Every row gives one point. To make a cloud, some directions were put in groups of two or more. Within a group, all points are equally far from the middle, so they leave a hole (a ring in 2 directions, a hollow ball in 3). The other directions are filled evenly. Then the cloud was stretched, turned, moved and blurred a little. Count the holes, and give their numbers of directions, smallest first.

Cloud:
17  18  21
-37  -36  -22
48  20  22
11  -24  12
31  -11  -31
31  -12  -44
-28  -15  -33
-36  30  -25
14  28  22
52  4  18
-30  -43  -27
35  -25  1
24  -46  -53
31  -17  -18
-30  -33  -27
21  -18  37
51  -15  27
33  8  35
-7  -29  -5
Holes: 0

Cloud, 27 rows:
-17  50  -18  -32
12  -7  10  -39
19  46  2  38
-1  40  8  56
38  -21  15  47
-38  -17  -31  -32
-14  43  -25  -6
1  -26  -19  18
-23  8  -43  19
-48  22  -50  22
-23  -11  -15  -29
49  -25  1  36
10  6  -32  37
12  8  -48  34
23  -5  -27  26
22  8  -24  31
-20  4  19  59
50  -17  35  -30
51  12  3  20
-48  2  -29  20
19  35  -19  -11
11  -17  5  -36
-28  25  -33  37
-28  -35  -36  37
-8  44  10  17
42  27  34  -19
35  -3  9  -37
Holes: 0

Cloud:
-19  14  -43  -25  -56  -3
-20  28  2  -24  -38  50
-33  -17  -3  -33  -20  20
-20  2  18  16  32  -1
3  -10  56  -21  -14  19
-18  32  44  31  -20  61
10  -37  -45  -38  4  60
-29  -17  -9  -19  51  6
40  32  -14  -45  35  -39
50  8  9  21  -19  -9
33  13  -8  34  -33  -30
19  -26  6  -8  5  -18
37  54  35  -36  -24  -9
15  -43  -8  13  -38  -32
-10  7  -23  -32  2  -13
59  -20  1  2  -14  40
18  44  -28  3  6  -3
0  2  -13  35  -40  17
38  50  -48  -34  29  29
-7  -1  23  20  -36  -34
34  5  23  14  23  39
8  -15  -12  14  -47  0
13  21  37  -65  12  -3
-25  60  1  19  -19  -26
14  4  38  22  27  -42
20  12  25  -41  61  41
-13  20  -30  -39  14  30
40  10  52  6  -19  -36
5  3  10  -28  40  -28
-25  22  -18  -20  -6  -11
3  58  33  -2  1  7
13  56  -44  28  -5  6
-11  56  -25  -21  19  4
-16  10  -57  11  23  22
59  -40  -25  2  32  27
18  -18  25  -62  9  28
63  10  22  29  24  29
-27  30  28  3  -36  8
-23  -23  -22  32  -18  -15
50  -7  -36  33  18  -53
7  34  -25  3  -27  12
41  59  6  -60  -30  2
-28  30  -46  -36  22  -25
-12  -21  48  -45  3  -3
21  1  40  2  -21  50
-30  -34  -28  -19  -41  17
10  18  -21  -18  0  -35
-26  -2  11  -30  -7  10
47  2  26  7  -29  -38
38  -24  -20  10  16  -9
Holes: 0
